Each row of a before or after table is a point. One or more steps were done to the points. Then noise was added and the rows were shuffled. The steps act on columns, c1 being the first. Write out the steps. A step turns or swaps two columns, mirrors them in a line or flattens them onto one, adds a multiple of one to another, or multiplies or shifts one. Angles are multiples of 10 degrees, from the lower column toward the higher: turns from -170 to 170, lines from 10 to 170 but not 90. Use the fewest steps. Two steps may share a column if one is a turn and the other turns, adds or multiplies; they go together, in the order done. Otherwise the lowest column goes first.
In the rows, 128 means zero.

Before, 14 rows:
[[118 114]
 [ 81 146]
 [100  85]
 [ 81 105]
 [ 93  72]
 [ 65 162]
 [162 133]
 [126 153]
 [107  77]
 [175 102]
 [139 128]
 [ 95 138]
 [153 101]
 [ 93 142]]
After, 14 rows:
[[161  66]
 [103 172]
 [142  91]
 [132 139]
 [131 162]
 [146  83]
 [104  79]
 [100 151]
 [136  91]
 [ 89 100]
 [ 75 106]
 [154 126]
 [ 72  95]
 [108 120]]
Steps: swap c1 and c2

Before, 10 rows:
[[ 90 164  99 123 163 142]
 [134 115 148 151 107 159]
 [ 67 163  90  93 168 167]
 [120 120 126  99 166 165]
 [143  91 128 141  86 165]
 [127 132 168 134 107 163]
 [160 128 147 115  92 126]
 [151 129 155 123  55 181]
 [ 82 118 132 121 134 160]
 [ 95 121 127  88 128 126]]
After (10 x 6):
[[123 137 169 114 151 178]
 [125 106 118 158  97 176]
 [151 122 147 132 166 121]
 [130  95 147 104 138 168]
 [ 79 101 123 136 121 162]
 [144  35 133 106 167 176]
 [100 214  91 138  92 145]
 [ 95 114 125 163 137 124]
 [148 125 161 119 202 195]
 [ 74 219  84 174  96 180]]
Steps: turn c1 and c3 by 10 degrees; multiply c2 by 2.5; turn c4 and c5 by -170 degrees; multiply c6 by 1.3

Before:
[[121 159 145 154 121  70 158 139 159  90 141]
 [ 94 146 103 160 146 134 137 145  89  74 123]
 [133 163 113  74 182 137 177 146  56 136 126]
 [ 82 151  93  95  92 114 133 122 128 138  84]
 [157 156  76 117 133  75  87  97 103 125 119]
 [186 154  98  47 151 132 169 122 163  85  91]
 [127  59 124 153 103 119 177 167 156 144 120]
 [144 133  68 129 109 153 130 140  79 148 155]
 [112 122  88 114 145 123 150 113 125  79 156]
 [108  97 140 149  75  74 114 171 135 105 140]
 [127 151 122 128 171  89 137 183 140 119 150]]
After (11 x 11):
[[160 130 157 149 145 172 131  89 147 117 151]
 [119  47 191 131 130 103  85 140 156  98 110]
 [137  86 168 111 167 114 135  80 101 143 143]
 [182 135 149 143  98 111 139 133 128  91  78]
 [141 157 172  98 149 160 148 137 133 106 138]
 [130 205 179 133  85 121 113  99 106 164 156]
 [137  67 118  94 181 127 177  73 162 115  87]
 [ 94  17 157 101 153 172 173 148 105 107  43]
 [152  81 186 133 121 134 156 131 103 163 154]
 [ 97 244 126 147  99 108 173 107 105 121 137]
 [118 100 121 104 106 128 129  90 154  53 143]]
Steps: turn c1 and c2 by -150 degrees; multiply c2 by 2; turn c6 and c10 by 60 degrees; turn c3 and c10 by 110 degrees; turn c4 and c11 by 50 degrees; turn c8 and c9 by -150 degrees; multiply c9 by 0.7

Before (8 x 14):
[[ 95 105 163 117 135 140 162 107 132 120 129 161 145 141]
 [103 122 129 118 111  86 155 148 148 129 111 176 114 102]
 [112 128 115 120 164  83 168 173 155 106 101 168 110  93]
 [ 93  95 153 156 114 147 154 113 139 132 134 122 161 129]
 [107 124 123 129 127 157 159 107 137 140 142 145 130 121]
 [161 116 137 131 113 138 147 114 112 131 153 123 156 143]
 [150 144 120 152 121 114  95 193 110 122 122 151 102 157]
 [156 140  90 163 106 109 115 185  78  95 103 157 101 157]]
After, 8 rows:
[[162 102 138 112 121 100 185 114 130 131 153 122 117 166]
 [103 119 129 147 117 166 209 148 117 129 110 177 104  63]
 [ 95 110 162 132 147 107 230 107 117 120 128 161 127 161]
 [ 93  91 153 138 132  90 207 113 156 131 133 122 121 130]
 [112 154 115 155 160 170 248 173 120 106 102 169 105  40]
 [105 120 123 136 129 108 220 107 130 140 143 145 149 111]
 [156 134  90  78 102 162  89 185 163  96 102 158 131 200]
 [150 140 121 111 114 157  29 193 153 122 122 151 133 200]]
Steps: turn c2 and c5 by -30 degrees; add -0.3 times c11 to c2; swap c4 and c9; turn c6 and c13 by 130 degrees; multiply c7 by 3; multiply c14 by 2.5
